Each point is reached from the start by the listed moves, each made once or not at all, plus a little noise. Say if it took an odd or an even number of moves. Then give how often each move was made.
(in the rows, 128 means zero)

Moves:
(1): [154 132  90]
(2): [170 134 169]
(3): [168  92 116]
Start: [121 134 124]
Points:
[188 102  74] -> even (1, 0, 1)
[120 134 123] -> even (0, 0, 0)

Moves:
(1): [146 141 133 133 125 115 119  98 150 144 112]
(2): [132 140 119 121 141 144 125 129 127 134 102]
(3): [124 154 129 139 131 144 137 150 113 143 139]
(4): [127 133 126 137 131 128 131 105 127 122 130]
(5): [141 108 128 114 122 134 146 110 145 146 157]
(6): [122 101 137 112 104 154 130 133 128 172 137]
(7): [129 144 105 133 124 101 132 125 144 160 140]
(8): [137 121 119 124 140 146 121 120 130 135 151]
Start: [113 141 119 134 139 136 133 113 121 116 129]
Points:
[147 158  91 122 134 177 150  60 160 249 171] -> even (1, 1, 1, 1, 1, 1, 1, 1)
[131 140 111 127 147 176 153 109 125 156 190] -> odd (0, 0, 1, 0, 1, 0, 0, 1)
[137 112 132 117 111 154 147  47 157 189 153] -> even (1, 0, 0, 1, 1, 1, 0, 0)
[123 128  94 110 121 157 156  75 151 211 154] -> odd (0, 1, 0, 1, 1, 1, 1, 0)
[120 176  99 143 169 186 135 106 105 138 137] -> even (0, 1, 1, 1, 0, 0, 0, 1)
[126 143 111 126 108 122 131  85 158 209 134] -> odd (1, 0, 0, 0, 0, 1, 1, 0)

Moves:
(1): [126 108 132 120 113 149 106 120 135 150 130 135]
(2): [113 127 122 139 116 125 123 122 133 133 118 127]
(3): [128 122 108 153 128 122 137  91  99 120 114 126]
(4): [115 127 113 131 109 125 122 125 126 125 126 150]
(5): [132 127 159 136 126 121  85 122 119 105 120 138]
(6): [114 131 122 121 132 121 124 121 129 114 126 121]
(7): [142 139 156 123 115 137 137 102 106 148 122 134]
(8): [146 141 122 146 110 100 130 103 117 132 146 130]
(9): [114 109 158 120  97 151 125 120 144 133 123 129]
(10): [133 136 155 141 147 132 138 121 162 154 153 140]
(11): [102 148 140 159 106 128 115 109 143 108 150 128]
(12): [142 144 133 124 123 132 129 126 142 131 133 132]
Start: [132 132 133 108 131 127 120 107 140 135  84 121]
Points:
[119 178 241 175  28 125  74   7 182 151 123 176] -> odd (0, 1, 0, 1, 1, 0, 1, 1, 1, 1, 1, 1)
[108 143 135 120  48 112 106  59 164 133  88 141] -> even (0, 1, 0, 1, 0, 1, 0, 1, 1, 0, 0, 1)
[101 148 203 176  72 143  75  25 180 116 106 169] -> odd (0, 0, 1, 1, 1, 0, 0, 0, 1, 1, 1, 1)
